Each row is a point. The last column is the point's height on a tilted bowl or saddle (a function of degree 2), plus a little noise. Along how many of its main directions does it bend up, bend down or stay straight?

Points, 18 rows:
[[-0.11 -0.23 -0.27 -0.01]
 [ 0.14  0.73  0.19 -0.61]
 [ 0.31  0.10  0.13 -0.04]
 [-0.14 -0.10 -0.10  0.13]
 [ 0.37  0.23  0.39 -0.30]
 [ 0.00 -0.32 -0.11  0.06]
 [-0.31 -0.26 -0.16 -0.02]
 [ 0.00  0.52  0.04 -0.21]
 [ 0.15  0.22  0.06  0.01]
 [-0.10 -0.30  0.02  0.13]
 [-0.34  0.06 -0.31 -0.10]
 [ 0.31  0.03 -0.03 -0.03]
 [ 0.58  0.43 -0.07 -0.62]
 [ 0.39  0.35  0.02 -0.27]
 [-0.26 -0.08  0.22  0.06]
 [ 0.21 -0.24  0.02  0.05]
 [-0.59  0.40 -0.02 -0.54]
 [ 0.02  0.32  0.06 -0.02]]
Directions: 0 up, 3 down, 0 straight

Points, 23 rows:
[[ 0.08 -0.59 -0.18 -0.01 -0.05]
 [ 0.08  0.32  0.37  0.00 -0.06]
 [-0.33 -0.55  0.25 -0.18 -0.44]
 [-0.28 -0.23 -0.02  0.38 -0.10]
 [ 0.23  0.22  0.38  0.10 -0.20]
 [ 0.75  0.15 -0.42 -0.01 -0.98]
 [ 0.18 -0.17  0.34 -0.19 -0.19]
 [ 0.20  0.03 -0.02  0.28 -0.12]
 [ 0.21 -0.08 -0.17  0.27 -0.06]
 [-0.05  0.10  0.13 -0.21  0.04]
 [ 0.01 -0.15  0.33 -0.42 -0.18]
 [-0.32 -0.23  0.11 -0.02 -0.05]
 [-0.01 -0.05 -0.41 -0.56 -0.33]
 [-0.07 -0.35  0.41  0.18 -0.35]
 [ 0.18  0.21  0.03  0.23 -0.15]
 [-0.31  0.17  0.18 -0.28  0.02]
 [-0.39  0.49  0.08  0.15 -0.17]
 [ 0.15  0.24 -0.28 -0.05 -0.17]
 [ 0.05  0.09  0.10  0.04  0.02]
 [-0.52  0.13  0.21 -0.31 -0.11]
 [-0.01 -0.41 -0.29 -0.14  0.04]
 [ 0.27  0.08 -0.31  0.14 -0.16]
 [-0.29  0.61  0.14 -0.29 -0.13]]
Directions: 0 up, 3 down, 1 straight

Points:
[[-0.30 -0.43  0.04 -0.24 -0.59]
 [ 0.30 -0.34 -0.08  0.29 -0.36]
 [ 0.15 -0.15 -0.91 -0.36  0.52]
 [-0.19 -0.29  0.17 -0.07 -0.33]
 [-0.03  0.29  0.03 -0.05 -0.07]
 [-0.37 -0.10 -0.52  0.21 -0.08]
 [ 0.19 -0.18 -0.12 -0.08 -0.19]
 [-0.12 -0.13  0.28  0.29  0.12]
 [ 0.02 -0.02  0.07  0.25 -0.05]
 [-0.19 -0.22  0.02  0.33 -0.21]
 [ 0.14  0.50 -0.25 -0.14 -0.41]
 [ 0.35  0.05  0.43 -0.11  0.18]
 [ 0.24  0.20 -0.08  0.03 -0.21]
 [ 0.13  0.33  0.10  0.17  0.00]
 [ 0.45 -0.23  0.07 -0.07  0.06]
 [-0.15 -0.30 -0.58 -0.37  0.08]
 [-0.30  0.39  0.01  0.12  0.34]
 [ 0.27  0.14 -0.44  0.05 -0.33]
 [ 0.15  0.41  0.01  0.19 -0.11]
 [-0.09 -0.13  0.02 -0.10 -0.20]
 [ 0.33  0.34 -0.07 -0.20 -0.33]
 [-0.23  0.52 -0.57  0.15  0.03]]
Directions: 2 up, 2 down, 0 straight

Points (45 x 7):
[[ 0.02  0.17  0.06  0.10 -0.54 -0.27 -0.20]
 [-0.08 -0.37 -0.17 -0.02  0.27  0.27 -0.23]
 [ 0.15 -0.07 -0.48 -0.04  0.16 -0.49 -0.26]
 [-0.02  0.42  0.04 -0.05 -0.23  0.46 -0.45]
 [-0.04 -0.16  0.03 -0.33 -0.06 -0.42 -0.06]
 [-0.16  0.08 -0.16 -0.40 -0.10  0.00 -0.16]
 [ 0.32  0.06  0.02 -0.20  0.51  0.32 -0.14]
 [-0.46  0.05  0.61  0.06 -0.42 -0.14 -0.30]
 [-0.06 -0.41 -0.25 -0.59 -0.07  0.20 -0.41]
 [ 0.03  0.06 -0.01 -0.32 -0.49  0.28 -0.36]
 [ 0.41  0.16 -0.03 -0.04 -0.27  0.26 -0.30]
 [ 0.41  0.09 -0.27  0.66 -0.27  0.63 -0.40]
 [-0.23 -0.02 -0.03 -0.26  0.27  0.20 -0.17]
 [ 0.02 -0.03 -0.10 -0.16 -0.15 -0.33 -0.11]
 [-0.02 -0.09  0.11 -0.07 -0.37 -0.16 -0.13]
 [ 0.08 -0.25  0.31 -0.01 -0.31  0.08 -0.16]
 [-0.32  0.25  0.10 -0.39 -0.13  0.15 -0.24]
 [-0.43  0.14  0.22 -0.24  0.00 -0.21 -0.13]
 [ 0.46  0.20 -0.05  0.26 -0.19 -0.11 -0.27]
 [ 0.69 -0.20  0.25 -0.28  0.01 -0.51 -0.08]
 [ 0.18 -0.29  0.14 -0.11  0.15 -0.01 -0.08]
 [ 0.27  0.07  0.12  0.08 -0.14 -0.47 -0.19]
 [-0.39  0.20  0.12  0.31  0.15 -0.32 -0.38]
 [ 0.01  0.02  0.58 -0.02  0.27  0.24 -0.24]
 [-0.29  0.28 -0.04 -0.57  0.26 -0.35 -0.02]
 [ 0.12  0.54  0.10  0.19 -0.89  0.44 -0.59]
 [ 0.12 -0.02  0.29 -0.11 -0.07 -0.13 -0.06]
 [-0.06  0.24  0.10  0.11  0.15 -0.06 -0.19]
 [ 0.06  0.16 -0.20  0.54 -0.17  0.37 -0.31]
 [ 0.45  0.17 -0.01 -0.08 -0.26  0.55 -0.47]
 [ 0.16  0.16 -0.10  0.14  0.30  0.01 -0.16]
 [-0.12  0.02 -0.08 -0.31 -0.22  0.02 -0.17]
 [-0.04 -0.27 -0.24 -0.06  0.14  0.36 -0.26]
 [ 0.20  0.11 -0.30 -0.36  0.00 -0.05 -0.20]
 [-0.28  0.06  0.28 -0.52 -0.10  0.01 -0.14]
 [-0.03 -0.15 -0.32 -0.12  0.30 -0.17 -0.11]
 [ 0.01 -0.29  0.03  0.53  0.03 -0.19 -0.36]
 [ 0.12 -0.25  0.15  0.11 -0.43 -0.23 -0.19]
 [-0.18 -0.03 -0.42 -0.18  0.25  0.12 -0.16]
 [ 0.07  0.52 -0.08  0.34  0.54  0.11 -0.41]
 [ 0.06  0.16 -0.40 -0.02 -0.24  0.32 -0.36]
 [ 0.28  0.06  0.15 -0.16  0.18  0.21 -0.12]
 [ 0.63 -0.03 -0.12 -0.10 -0.67 -0.16 -0.42]
 [ 0.19 -0.47  0.10 -0.22 -0.42  0.05 -0.28]
 [-0.28  0.12  0.59 -0.38 -0.12  0.18 -0.28]]
Directions: 0 up, 3 down, 3 straight

Points (41 x 7):
[[-0.34 -0.27 -0.61  0.29 -0.32 -0.06 -0.68]
 [-0.74  0.08  0.07 -0.02 -0.40 -0.04  0.04]
 [ 0.03  0.22  0.01 -0.14 -0.30  0.31 -0.06]
 [ 0.20  0.05 -0.05  0.30 -0.11 -0.28 -0.06]
 [ 0.17  0.48 -0.05 -0.11  0.08  0.40 -0.12]
 [-0.13 -0.15  0.20  0.15  0.21 -0.14 -0.25]
 [ 0.08  0.37 -0.12  0.25  0.32 -0.19  0.14]
 [ 0.32 -0.38 -0.34  0.24 -0.09 -0.20 -0.28]
 [-0.22 -0.45  0.39 -0.06 -0.07 -0.31 -0.13]
 [ 0.52  0.33  0.08 -0.49  0.31 -0.04 -0.56]
 [-0.21 -0.02  0.25 -0.19 -0.01  0.12  0.10]
 [-0.34  0.54 -0.18 -0.01  0.17 -0.23  0.02]
 [-0.05 -0.46  0.86  0.08 -0.26  0.12 -0.01]
 [ 0.12  0.19 -0.36  0.15 -0.12  0.35 -0.01]
 [-0.46 -0.06 -0.03  0.00  0.00  0.02 -0.07]
 [ 0.40 -0.02 -0.07 -0.42 -0.02  0.11 -0.26]
 [ 0.14 -0.13  0.21  0.50  0.48  0.09 -0.32]
 [-0.30  0.51 -0.11  0.17  0.11  0.05 -0.10]
 [ 0.60  0.15 -0.35  0.82  0.17  0.35  0.16]
 [ 0.23 -0.02  0.23  0.30 -0.05  0.26 -0.30]
 [-0.13 -0.33  0.01  0.39 -0.23  0.01 -0.45]
 [ 0.21  0.49  0.01  0.04 -0.26 -0.37  0.23]
 [-0.26 -0.31 -0.60  0.30 -0.18 -0.42 -0.45]
 [-0.40 -0.32  0.03  0.06  0.19  0.05 -0.18]
 [ 0.43 -0.18  0.35  0.08 -0.35  0.09 -0.49]
 [-0.06 -0.27  0.05  0.02  0.20  0.59  0.39]
 [ 0.25  0.29 -0.32  0.13  0.16  0.08  0.22]
 [-0.40 -0.47 -0.05 -0.41 -0.11  0.29  0.15]
 [ 0.25  0.41 -0.20 -0.06 -0.07  0.08 -0.01]
 [-0.51 -0.33  0.18  0.41 -0.16 -0.01 -0.52]
 [-0.14  0.04 -0.21  0.02 -0.40  0.20 -0.11]
 [-0.17 -0.11 -0.43  0.20 -0.33 -0.19 -0.23]
 [ 0.31  0.08 -0.05 -0.14  0.20 -0.34  0.04]
 [ 0.06 -0.49 -0.07  0.21 -0.06  0.30 -0.18]
 [-0.49  0.00  0.14  0.02 -0.17 -0.07  0.00]
 [-0.03 -0.25 -0.03 -0.39 -0.11  0.27  0.06]
 [-0.30 -0.15 -0.04  0.28 -0.14  0.03 -0.25]
 [ 0.18  0.01 -0.16  0.08  0.01  0.48  0.09]
 [-0.02  0.14  0.27 -0.05  0.54 -0.36 -0.41]
 [-0.01 -0.05 -0.29 -0.14  0.03  0.01  0.04]
 [ 0.20  0.24  0.49 -0.10  0.08 -0.06 -0.39]]
Directions: 2 up, 4 down, 0 straight

Points (63 x 9):
[[-0.17 -0.44  0.03  0.31  0.03  0.56  0.27 -0.05  0.35]
 [-0.10  0.46  0.06  0.08  0.12  0.12  0.53  0.36  0.46]
 [ 0.35 -0.12  0.16 -0.31 -0.14  0.02  0.28  0.51 -0.33]
 [ 0.47  0.08  0.03 -0.09  0.03 -0.28  0.25 -0.15 -0.12]
 [ 0.11  0.26  0.03  0.34 -0.02  0.69 -0.14 -0.22  0.04]
 [-0.47  0.17  0.14 -0.03  0.05  0.38 -0.16  0.37 -0.14]
 [-0.11  0.19  0.37 -0.20 -0.07  0.51  0.08  0.05  0.14]
 [-0.21 -0.29 -0.01  0.23  0.64 -0.24 -0.24 -0.11 -0.62]
 [-0.33  0.03 -0.07  0.34 -0.28 -0.15  0.10  0.12 -0.04]
 [ 0.11 -0.01 -0.16 -0.10 -0.51 -0.04 -0.21 -0.16 -0.47]
 [ 0.21  0.27 -0.47 -0.18  0.06  0.08 -0.46 -0.06  0.04]
 [ 0.23  0.34 -0.15  0.15 -0.11  0.07  0.47  0.29  0.17]
 [-0.26  0.13 -0.24 -0.06 -0.02  0.15 -0.51 -0.10 -0.31]
 [-0.27 -0.12 -0.24 -0.38  0.27  0.32  0.31  0.09  0.01]
 [ 0.18  0.03  0.26 -0.14  0.36  0.35 -0.66 -0.26  0.05]
 [ 0.34 -0.04  0.42  0.10  0.23  0.17 -0.10  0.16  0.10]
 [-0.37  0.07 -0.10  0.06 -0.07 -0.08  0.36 -0.45  0.11]
 [ 0.02 -0.17 -0.40 -0.42 -0.12 -0.45  0.12 -0.36 -0.14]
 [ 0.05 -0.20  0.05  0.06  0.13  0.16 -0.05  0.05 -0.27]
 [ 0.40 -0.13  0.03 -0.27  0.22 -0.62  0.27 -0.27  0.19]
 [ 0.24  0.31 -0.32 -0.37 -0.44  0.33 -0.32 -0.08 -0.08]
 [ 0.42 -0.19  0.08 -0.17  0.05 -0.10  0.31  0.27 -0.20]
 [ 0.17 -0.20  0.28  0.07 -0.27  0.00 -0.05  0.34 -0.18]
 [-0.07 -0.18  0.13  0.10  0.23  0.28 -0.25  0.16 -0.18]
 [ 0.24  0.26  0.31  0.32 -0.21  0.15  0.17 -0.29 -0.38]
 [ 0.05 -0.03 -0.17  0.34  0.12 -0.51  0.43 -0.40  0.24]
 [ 0.25  0.37 -0.25  0.43 -0.04 -0.07 -0.11 -0.15 -0.06]
 [-0.24  0.32  0.05 -0.06 -0.53 -0.60  0.03 -0.14  0.17]
 [-0.05  0.23 -0.59 -0.15 -0.42  0.00  0.10 -0.19 -0.11]
 [-0.01  0.11 -0.45  0.04 -0.33 -0.02  0.29 -0.20 -0.20]
 [-0.34 -0.28 -0.14  0.15 -0.10 -0.26  0.33 -0.04 -0.11]
 [-0.01  0.39  0.38 -0.02  0.00  0.29  0.22  0.21  0.15]
 [-0.21  0.02 -0.46  0.57  0.34 -0.23 -0.38  0.07 -0.34]
 [-0.40  0.04 -0.11 -0.02  0.31 -0.43  0.12 -0.10 -0.09]
 [ 0.18 -0.06 -0.05  0.04 -0.21  0.25 -0.53 -0.45 -0.22]
 [-0.27  0.28  0.03 -0.09  0.13 -0.56  0.05 -0.34  0.21]
 [ 0.12 -0.11  0.02  0.41 -0.48 -0.22 -0.38  0.09  0.06]
 [-0.19  0.00 -0.07 -0.26  0.21  0.03 -0.25  0.33 -0.52]
 [-0.55 -0.02 -0.40  0.07  0.00 -0.24 -0.23 -0.48 -0.14]
 [-0.09  0.15 -0.07 -0.05 -0.60 -0.80  0.04  0.00  0.26]
 [ 0.60 -0.29  0.14  0.12  0.22  0.24  0.21 -0.18 -0.25]
 [ 0.12  0.07  0.58 -0.21 -0.30 -0.11  0.31 -0.02 -0.05]
 [-0.17 -0.45  0.10  0.01 -0.03 -0.14 -0.17 -0.70 -0.27]
 [-0.51 -0.02 -0.48 -0.05 -0.17 -0.13  0.76 -0.21  0.58]
 [-0.13 -0.12  0.06 -0.08  0.27  0.19 -0.22  0.12 -0.32]
 [-0.47 -0.21  0.30  0.08  0.29  0.67 -0.08 -0.02  0.61]
 [ 0.02 -0.03  0.54  0.18  0.13 -0.30  0.38  0.17  0.56]
 [-0.25 -0.22 -0.21  0.04 -0.09 -0.48 -0.21 -0.28 -0.27]
 [-0.02 -0.30  0.63 -0.04 -0.33 -0.04  0.48  0.17  0.06]
 [-0.41  0.23 -0.27  0.06  0.16 -0.26 -0.27  0.04 -0.46]
 [ 0.03  0.43  0.14 -0.24  0.20  0.19  0.13 -0.35  0.08]
 [ 0.03 -0.02  0.04 -0.49 -0.17  0.13 -0.34 -0.20 -0.11]
 [ 0.26 -0.12 -0.51  0.29 -0.24  0.08  0.10 -0.08 -0.10]
 [ 0.14 -0.17  0.57  0.09  0.34 -0.32 -0.46  0.09  0.23]
 [ 0.07 -0.16  0.01 -0.25  0.14 -0.12 -0.12  0.29 -0.38]
 [-0.39  0.25 -0.21  0.55  0.17  0.09 -0.05  0.08  0.01]
 [-0.11  0.12 -0.50 -0.08 -0.12  0.08 -0.04  0.05 -0.21]
 [ 0.08  0.16  0.15 -0.14 -0.16  0.21 -0.13 -0.23 -0.29]
 [-0.18 -0.21 -0.49 -0.48  0.15 -0.31  0.43  0.19 -0.21]
 [-0.34 -0.04 -0.09  0.51  0.14  0.00 -0.13  0.09 -0.11]
 [ 0.16  0.02 -0.24 -0.16 -0.07  0.15 -0.40  0.27 -0.25]
 [-0.10 -0.26  0.11  0.44 -0.47  0.21 -0.44 -0.24  0.04]
 [-0.60  0.10  0.38 -0.10 -0.17  0.35 -0.22 -0.26  0.39]]
Directions: 5 up, 2 down, 1 straight

Points:
[[-0.09  0.20  0.04  0.12 -0.03 -0.02  0.06 -0.04  0.06]
 [-0.02  0.13  0.02 -0.41 -0.11  0.28  0.09  0.42 -0.25]
 [ 0.55  0.03  0.07  0.16  0.20  0.34  0.70 -0.08 -0.42]
 [-0.30  0.17  0.12 -0.01 -0.05  0.09 -0.16  0.19 -0.03]
 [ 0.21  0.27  0.35 -0.57 -0.60  0.08 -0.24 -0.16 -0.66]
 [-0.02  0.28 -0.10  0.23  0.29  0.01 -0.34  0.44  0.01]
 [-0.08  0.13  0.41  0.22 -0.15  0.25 -0.57 -0.31 -0.55]
 [ 0.19  0.13  0.01 -0.20 -0.04  0.45 -0.36  0.17 -0.05]
 [ 0.19  0.14 -0.29  0.25  0.55  0.19 -0.08  0.39  0.13]
 [-0.46 -0.43 -0.22 -0.05 -0.56 -0.13  0.23 -0.01  0.02]
 [ 0.30 -0.04  0.09 -0.06 -0.44 -0.16 -0.05 -0.58 -0.06]
 [-0.06 -0.01 -0.01  0.26  0.25  0.07  0.22  0.21  0.04]
 [-0.14 -0.01 -0.23  0.43  0.12  0.41  0.18  0.38  0.03]
 [-0.51 -0.03  0.14 -0.46  0.20  0.61 -0.03  0.36 -0.06]
 [ 0.00  0.86 -0.06 -0.09 -0.01 -0.09 -0.12 -0.46 -0.54]
 [ 0.15 -0.33  0.04 -0.14 -0.05 -0.42 -0.07  0.02 -0.05]
 [-0.37  0.17  0.03  0.22  0.19  0.38 -0.02  0.13  0.07]
 [-0.24 -0.73  0.30 -0.14 -0.30  0.06  0.24  0.28 -0.40]
 [-0.09  0.13 -0.11  0.10  0.35 -0.24 -0.15  0.26 -0.09]
 [-0.35 -0.34  0.13  0.53 -0.21  0.45 -0.12 -0.28 -0.24]
 [ 0.36 -0.10  0.15  0.05  0.23  0.00 -0.17  0.01  0.10]
 [ 0.69 -0.26 -0.07  0.08 -0.03 -0.13  0.06  0.19  0.17]
 [ 0.05 -0.13 -0.16 -0.08 -0.15  0.18  0.32  0.24 -0.12]
 [ 0.24  0.12 -0.11  0.16  0.00 -0.10  0.03  0.52  0.06]
 [-0.63  0.58 -0.44 -0.03  0.18 -0.03  0.03  0.14 -0.51]
 [-0.05  0.22  0.75  0.63 -0.20 -0.07  0.13 -0.23 -0.21]
 [-0.08  0.43 -0.20  0.00 -0.07 -0.01  0.27 -0.66 -0.06]
 [-0.04 -0.52 -0.28 -0.10 -0.47 -0.01  0.08  0.04 -0.27]
 [ 0.30 -0.20  0.30  0.03 -0.35  0.17  0.24  0.01 -0.18]
 [-0.09 -0.01 -0.28  0.05  0.21  0.41  0.50  0.18 -0.19]
 [-0.01 -0.08  0.23 -0.19  0.10 -0.71 -0.05 -0.33 -0.08]
 [ 0.25  0.15 -0.40 -0.42  0.33 -0.15 -0.16  0.19 -0.23]
 [-0.16 -0.39  0.79 -0.30 -0.38 -0.04  0.11  0.01 -0.52]
 [-0.01  0.35  0.02  0.22 -0.65  0.19  0.11 -0.23 -0.13]
 [ 0.22 -0.09 -0.30 -0.15 -0.25  0.24 -0.24  0.21 -0.15]
 [-0.18  0.34 -0.27  0.08  0.15  0.66  0.00  0.21  0.01]
 [-0.39 -0.20  0.20 -0.14 -0.01  0.18  0.11  0.41 -0.06]
 [-0.32 -0.16  0.30  0.06 -0.46 -0.81 -0.31  0.62 -0.91]
 [ 0.31 -0.11  0.13 -0.13  0.07  0.35 -0.35  0.04 -0.08]
 [-0.02  0.11 -0.31  0.15  0.23 -0.09  0.24 -0.20 -0.02]
 [-0.17 -0.60  0.06 -0.31  0.26  0.14  0.21  0.44 -0.39]
 [-0.19 -0.14  0.05  0.71  0.26 -0.07  0.07  0.02 -0.17]
 [-0.43 -0.42 -0.02  0.36 -0.21  0.07  0.16 -0.25  0.09]
 [ 0.00 -0.01  0.12  0.14 -0.15 -0.05  0.20 -0.02  0.13]
 [ 0.36 -0.02  0.29 -0.21 -0.34 -0.25  0.08 -0.50  0.08]
 [-0.38 -0.51  0.21  0.71  0.27 -0.09  0.08 -0.12 -0.44]
 [ 0.13  0.01  0.31  0.06  0.44  0.17  0.19 -0.50 -0.31]
 [ 0.36  0.00 -0.38  0.22  0.29  0.45 -0.22 -0.06 -0.15]
 [-0.29 -0.17  0.35  0.12 -0.27  0.09 -0.06  0.41 -0.09]
 [-0.23  0.01 -0.11 -0.02  0.36 -0.15  0.10 -0.18 -0.13]
 [ 0.11 -0.16  0.24  0.19 -0.70  0.31  0.27  0.29 -0.40]
 [ 0.02 -0.05  0.21  0.11 -0.12 -0.08  0.50 -0.48  0.25]
 [-0.21 -0.04  0.21 -0.09  0.28  0.22 -0.11  0.16 -0.06]
 [-0.12  0.43  0.03  0.03  0.07 -0.10 -0.26  0.27 -0.19]
 [-0.10 -0.63  0.18  0.29  0.21  0.09  0.03 -0.12 -0.38]
 [-0.04 -0.05 -0.14 -0.21  0.25  0.16 -0.19 -0.15 -0.19]
 [ 0.38  0.26  0.26 -0.35  0.21  0.23  0.12 -0.23 -0.26]
 [-0.25 -0.05  0.03  0.01 -0.05 -0.26 -0.22 -0.05 -0.14]
 [-0.06  0.06 -0.26  0.18  0.14 -0.02  0.14  0.39  0.00]
 [ 0.11  0.30  0.55  0.31 -0.11  0.23  0.06 -0.18 -0.20]
 [ 0.10  0.14 -0.09  0.13 -0.10  0.11 -0.03  0.23  0.04]
 [ 0.38  0.57  0.06 -0.46  0.06  0.05  0.24  0.21 -0.39]
 [ 0.05  0.18 -0.58 -0.08  0.32 -0.40  0.02 -0.64 -0.55]
 [ 0.15  0.07 -0.01  0.02  0.14 -0.24 -0.26 -0.03  0.00]
 [-0.27  0.59 -0.16 -0.03 -0.37 -0.66  0.21  0.07 -0.48]
 [ 0.12  0.04  0.13  0.34 -0.11  0.05 -0.03  0.07  0.05]
 [-0.17 -0.36 -0.11 -0.42  0.18  0.29  0.28 -0.43 -0.52]
 [ 0.30  0.17  0.09  0.42 -0.30  0.35  0.44 -0.42 -0.21]
 [-0.08 -0.21  0.03  0.23  0.40  0.25 -0.23  0.01 -0.12]
 [ 0.16 -0.01  0.04  0.11 -0.32  0.23 -0.08 -0.25 -0.13]
 [ 0.13  0.12 -0.11 -0.16  0.09  0.08  0.31  0.22 -0.09]
 [-0.09 -0.01  0.15  0.31 -0.56 -0.57 -0.32 -0.39 -0.24]
 [-0.08  0.27 -0.24 -0.03 -0.05 -0.19  0.31  0.13 -0.10]
 [ 0.27 -0.29  0.26  0.61  0.17  0.28  0.06  0.15 -0.28]
 [-0.09  0.14  0.35 -0.11 -0.01  0.27  0.11  0.31 -0.12]
 [-0.41  0.25 -0.14  0.21 -0.08 -0.20 -0.05 -0.13 -0.08]
 [-0.36  0.35  0.14 -0.13 -0.38  0.12 -0.18  0.03 -0.20]]
Directions: 2 up, 6 down, 0 straight
